Each row of a before or after table is a point. One or more steps were done to the points. Then noise was added and the rows were shuffled. The steps act on columns, c1 being the first. Name the steps. A step turns or swaps two columns, mirrors them in a line or flattens them onto one, adds a multiple of one to another, or multiplies or shifts one. Angles are multiples of 10 degrees, from the lower column toward the higher: turns from -170 to 170, lines from 10 to 170 but not 90. Use the fewest steps. Two steps may share a column if one is a turn and the other turns, adds or multiplies; they go together, in the order done. Otherwise the lowest column goes first.

Before (9 x 2):
[[ -4  15]
 [-41 -19]
 [-23  17]
 [ 17 -10]
 [ -9 -24]
 [ 38 -41]
 [ -8 -15]
 [ 14 -14]
 [-23   0]]
After (9 x 2):
[[  -5   40]
 [  37 -102]
 [ -21   -2]
 [  19  -26]
 [  -8  -37]
 [ -43  -49]
 [ -22   44]
 [  15  -32]
 [  -8  -60]]
Steps: multiply c2 by 2.5

Before, 12 rows:
[[ 14 -44  -2  35  36  14]
 [-12  55  -6  18  11 -13]
 [ 20   1 -55  23 -33   8]
 [-14 -47  47  41  -1 -47]
 [ 37 -22  27 -42 -31 -11]
 [ 37  -3 -27  27  16  28]
 [-57 -18   9  -2 -26 -12]
 [ -9 -28  52 -17  30  19]
 [  9  -7 -16  16  23  16]
 [ 11 -56   0 -46 -22  73]
 [ 36   5  78  -1  43  54]
 [ 43  17  27 -30 -13 -41]]
After (12 x 6):
[[ 43  18  26  10 -32 -42]
 [  9 -55  -1   9 -50  75]
 [-12 -44  45   8  40 -45]
 [ 12  -8 -19 -21  18  17]
 [-11  52  -3  -9  20 -10]
 [-55 -21   9  25  -5  -9]
 [ 13 -43  -3 -25  43  10]
 [ 36   7  78 -40   3  54]
 [ 37 -24  28  19 -47 -13]
 [ 23   3 -58  31  16   9]
 [ 36  -3 -28 -11  33  28]
 [ -8 -26  55 -32 -11  19]]
Steps: turn c4 and c5 by 80 degrees

Before (10 x 9):
[[ 29  -8 -28 -50  39  25  24  25 -37]
 [-14  19 -65 -42 -25  -1   0 -40 -49]
 [-16  39 -23 -45 -57 -41  33 -20 -17]
 [ 35  14  23  26  22 -68  39 -50  -9]
 [-24  31 -55 -43 -25   9  13 -61   8]
 [ 10 -60 -16  -5 -34 -37  30 -30   5]
 [ -3  27 -12 -15 -29  40 -11  21 -27]
 [-42 -63 -66  27   3  11  -6  27  23]
 [-27 -19  30 -46 -18 -21  32 -10 -54]
 [  8  -5 -37  -7  37  11 -54  20  13]]
After (10 x 9):
[[-41 -63  29  12  24  60 -61  34   3]
 [ -3  28  14   5 -26  90  -8  13 -28]
 [  8  -6  63   6  12  61 -16  15  37]
 [-24  30   7 -25   8  59 -56 -67 -24]
 [ 35  14 -45 -13 -11 -18   9 -35  22]
 [ 10 -60 -23  -9   5  13 -25 -28 -33]
 [-27 -17 -40  -9 -55  29  16 -22 -18]
 [-14  18  21 -18 -49  49 -61 -49 -25]
 [ 28  -8 -13   2 -36  75 -35   6  39]
 [-16  40 -24 -12 -17  10 -32 -31 -56]]
Steps: turn c3 and c7 by 110 degrees; flatten c4 and c8 onto the line at 70 degrees; swap c5 and c9; shift c6 by 50

Before, 11 rows:
[[ -60   -4  -20   15   -6   60  -45   14    6   22   -7  -41   31   -5]
 [  25   14    6  -57    7  -26   -3    5    1  -31  -19  -19   39   -4]
 [  14   10   15  -14   21  -25    0    1   14   20   54  -16   32   64]
 [ -13 -116   17   24    2  -17    3  -16    7  -24  -13  -43  -55  -13]
 [  36   19   -2  -41   -8   61    8  -20    8   49  -15  -67  -25   25]
 [  21   10   -3   17  -36  -12   -4   -3   12  -10    8  -21   44   19]
 [  26  -35  -20   28   14  -19    5    5  -60  -38  -20  -14   -8  -15]
 [ -22  -22  -11   42   24  -24   13   -2    3  -31   -9  -27   46    5]
 [  37   -1   11   -1   17  -24  -51   12   15  -30  -22  -45   48   -4]
 [   9   -1   19   18  -17   24    3  -26   -8   45  -15  -10   29   37]
 [  46  -18  -40  -29   14  -17   -4    8   -6  -13  -22  -16   43   -4]]
After (11 x 14):
[[  22    8    3   18  -17  -12    3   -3   25  -10    6  -18   45   31]
 [  14    9   -5  -19  -25  -24   17    3   23   20   58  -17   28   40]
 [ -23  -23   -7   41    5  -25   -7   -1    8  -34  -10  -30   45   -4]
 [  10   -3   -7   16  -23   22   20  -30  -10   43  -14   -8   27   40]
 [ -15 -119   -7   25    8  -17   21  -14   12  -20  -14  -41  -53   -8]
 [  24  -43   -1   26   10  -19  -18    7 -123  -44  -21   -9  -11  -14]
 [  24   14    5  -57   10  -25    7    6    2  -30  -20  -17   39   -4]
 [  37   20   -7  -36  -13   57    0  -22   14   49  -15  -68  -26   24]
 [  35    0   48   -2    5  -21   19   12   29  -32  -18  -43   48  -15]
 [  44  -17   13  -30    4  -18  -39   13  -10   -7  -20  -16   46  -11]
 [ -63    2   48   14    3   56  -11   14   12   21   -5  -39   29   -3]]
Steps: turn c3 and c7 by 100 degrees; flatten c5 and c14 onto the line at 120 degrees; multiply c9 by 2

Before (8 x 20):
[[-49 -22   0  -1 -26 -14   0  -7 -23 -12  28  63  71  38 -30 -11  32 -15
   -1  48]
 [-44  34 -66   6  -9 -66  -5  28  20 -27  32 -24 -43  66   9  -8  36  23
   -5  20]
 [-27  58 -27 -35 -21 -15 -11  -3 -15 -28 -22  48  52 -15  -5 -41   9  -9
  -24  29]
 [-15  12  15  25 -17 -13 -11  14 -37  -4  12  44 -15 -56  26 -81  27  28
   10   5]
 [ -8   4   0 -79  23 -15 -22  22  13 -23 -23  12  -1  61 -22  28  30   7
    4   5]
 [ 24 -18   5  31 -56 -25  78  -6   6 -77  -5 -29 -10   8   8  47 -28   9
  -37  -7]
 [ -5   5  70  -1  43  15 -29  11  17 -63 -36  34  38  52 -11  57  27  37
    5  59]
 [ 23  16   1  29  16 -23  36   3  47  -9  18 -55  30  10 -21  15 -73  18
   -7   5]]
After:
[[ 21  17   2  34 -25  18  34   4 -48  -8  18 -56  24  16 -20  13 -73  16
    5   5]
 [-49 -21  -3  -8 -16 -27   0  -7   3 -12  31  64  70 -46 -31  -7  33 -14
    0  49]
 [ -6   7 -32   0  18  50 -31  13 -43 -64 -33  32  36 -36 -15  55  24  35
   38  58]
 [ 21 -23  13  28 -31 -54  82   2  -9 -74   0 -30  -7  -6   6  46 -26  10
   36  -3]
 [-25  58  23 -37 -12 -25 -12  -5  21 -26 -22  44  57   6 -10 -41  10 -13
    5  31]
 [-42  34  35   4 -66  -8  -4  27 -50 -27  34 -27 -49 -46   9  -6  39  21
  -36  23]
 [-11   4  -7 -81 -19  20 -18  24 -40 -26 -25  10   4 -41 -20  30  27   8
   -4   5]
 [-18  11 -12  29 -18 -16 -11  12  59  -2  12  44 -18  32  25 -80  24  27
    7   5]]
Steps: turn c3 and c19 by 140 degrees; multiply c3 by 0.7; swap c5 and c6; turn c9 and c14 by 150 degrees

Before, 12 rows:
[[-19   7   0  11 -20 -43 -28 -25  20 -55 -36 -11  56  -2  13 -58 -29  13
   36 -50  27  34   2  27   1  24  24  20  32 -52 -13 -20]
 [-36  12  41  11 -25  52  76 -39 -42  26 -18 -14 -34   5  44  -3  -4  -6
    8  10 -45  29  30  -8  42  -2 -31 -35  15 -11  59  14]
 [-31  -6   2  19 -43 -29 -18 -23  40 -32 -13 -53  -3  -8   3 -45 -50 -41
   -1 -52  31 -11 -26  31 -39  54  -5  30   5 -22  -4 -57]
 [-19   6  45  26  17  62   0 -21 -20  21   9 -19  10  39  40  23 -19 -85
  -11  42   0 -28  44  -1  78 -37 -30 -45 -15 -10  69  -9]
 [-48  63   5 -55 -79  -9  44   1 -29   2 -31 -19 -28 -20  17   4 -34  11
    6  10   9  50  14  -2  22 -46  15 -18  24 -52  -3 -33]
 [-16  21 -61  -7 -27  -7 -19 -20   9 -36 -33 -13  24 -14  23 -17 -49  10
   51 -29  28  19 -12 -19 -32  60  34  25  -4 -17   7 -69]
 [-18  30  26   7 -44  28  16 -52 -49  17 -18  30 -22  44  43  21 -18 -12
  -54  42 -11   4  29   1   2 -41 -15 -32  19   7  51  19]
 [ 12 -24  -9  20   9 -14  -9 -33  37 -53 -15 -60  11 -38  27 -19 -58   5
   12 -26  20  15   7  39 -43  17  68  40 -10 -34 -17 -47]
 [-25   0  29  39  -4  43   0   5 -26  -2  45 -35  -2  39  25  24  -7 -36
   23  14 -23 -26  33  32   8 -40 -22 -76  19  45  66  10]
 [-57  28  28  13   2  33  13 -10  10  54 -19 -14 -15  25  48  24  30 -28
  -16  40 -36 -40  60  -1  33 -21 -12 -57   3  19  22  27]
 [-10   4 -17  34  -7 -32  24 -30  32 -50 -51 -48  32  -6  10 -34 -61  19
   35 -42  61 -37 -29   9 -10  -3  12  26 -15   2  -1 -34]
 [ 33  28  33  30   1  12 -34 -52  23  25  25 -50   9  13  33  23 -41 -35
   29  17 -11 -36  42  45  46   5 -50 -17 -12  47  48  19]]
After, 12 rows:
[[-47  63  -5 -54 -79  -7  41   0 -26   4 -33 -18 -29 -20  19   6 -34  11
    6  13   1  49  14  -8  22 -44  12 -17  24 -54  -2 -36]
 [  9 -22 -22  17   9 -16  -9 -31  35 -52 -14 -59  10 -33  27 -20 -57   6
    9  -8  34  15   7  -1 -43  17  76  40 -11 -38 -18 -45]
 [-20   6  -2   8 -18 -42 -28 -24  20 -55 -37  -9  57  -1  11 -56 -30  13
   34 -26  51  30   2  12   3  25  33  21  32 -53 -13 -19]
 [-10   5 -16  34  -8 -32  26 -29  32 -50 -51 -46  32  -2   9 -37 -59  18
   36   9  73 -39 -28   2 -10  -3  15  23 -16  -8  -4 -35]
 [ 31  26  36  32   2  12 -33 -50  23  25  27 -51  10   1  33  24 -38 -35
   26   5 -21 -35  39  65  47   3 -21 -15 -11  63  50  18]
 [-31  -5   0  18 -42 -26 -17 -25  42 -33 -13 -55  -3  -7   3 -45 -51 -39
   -4 -18  57 -10 -27  30 -39  52  11  32   7 -21  -1 -56]
 [-17  22 -63  -6 -26  -8 -19 -20   8 -37 -33 -15  23   9  25 -17 -50   8
   53  -5  40  20 -10 -34 -32  59  20  28  -1 -49  10 -68]
 [-61  27  36  13   6  31  13  -9   6  55 -18 -11 -19  14  48  25  30 -32
  -15   6 -52 -40  60   5  30 -23  -7 -60   5  32  22  28]
 [-17  33  39   8 -45  26  15 -53 -47  16 -15  29 -20  31  43  22 -16 -12
  -55  24 -33   4  30  10   3 -39 -12 -31  19  21  51  21]
 [-22   4  57  25  21  62  -3 -22 -19  21   7 -20   9  22  41  23 -18 -86
  -13  30 -24 -28  44  12  80 -38 -28 -47 -17  13  66 -10]
 [-37  10  42   9 -25  51  75 -41 -43  27 -17 -15 -33  -8  43  -3  -2  -7
   11 -20 -42  32  32  12  41  -3 -30 -35  16   7  61  13]
 [-26   1  41  41  -5  42  -2   7 -29  -2  45 -34  -1  31  27  26  -6 -36
   20  -4 -28 -24  32  43   8 -39  -3 -75  21  59  66  11]]
Steps: add 0.5 times c3 to c30; turn c3 and c14 by -20 degrees; turn c20 and c21 by -40 degrees; turn c24 and c27 by 30 degrees
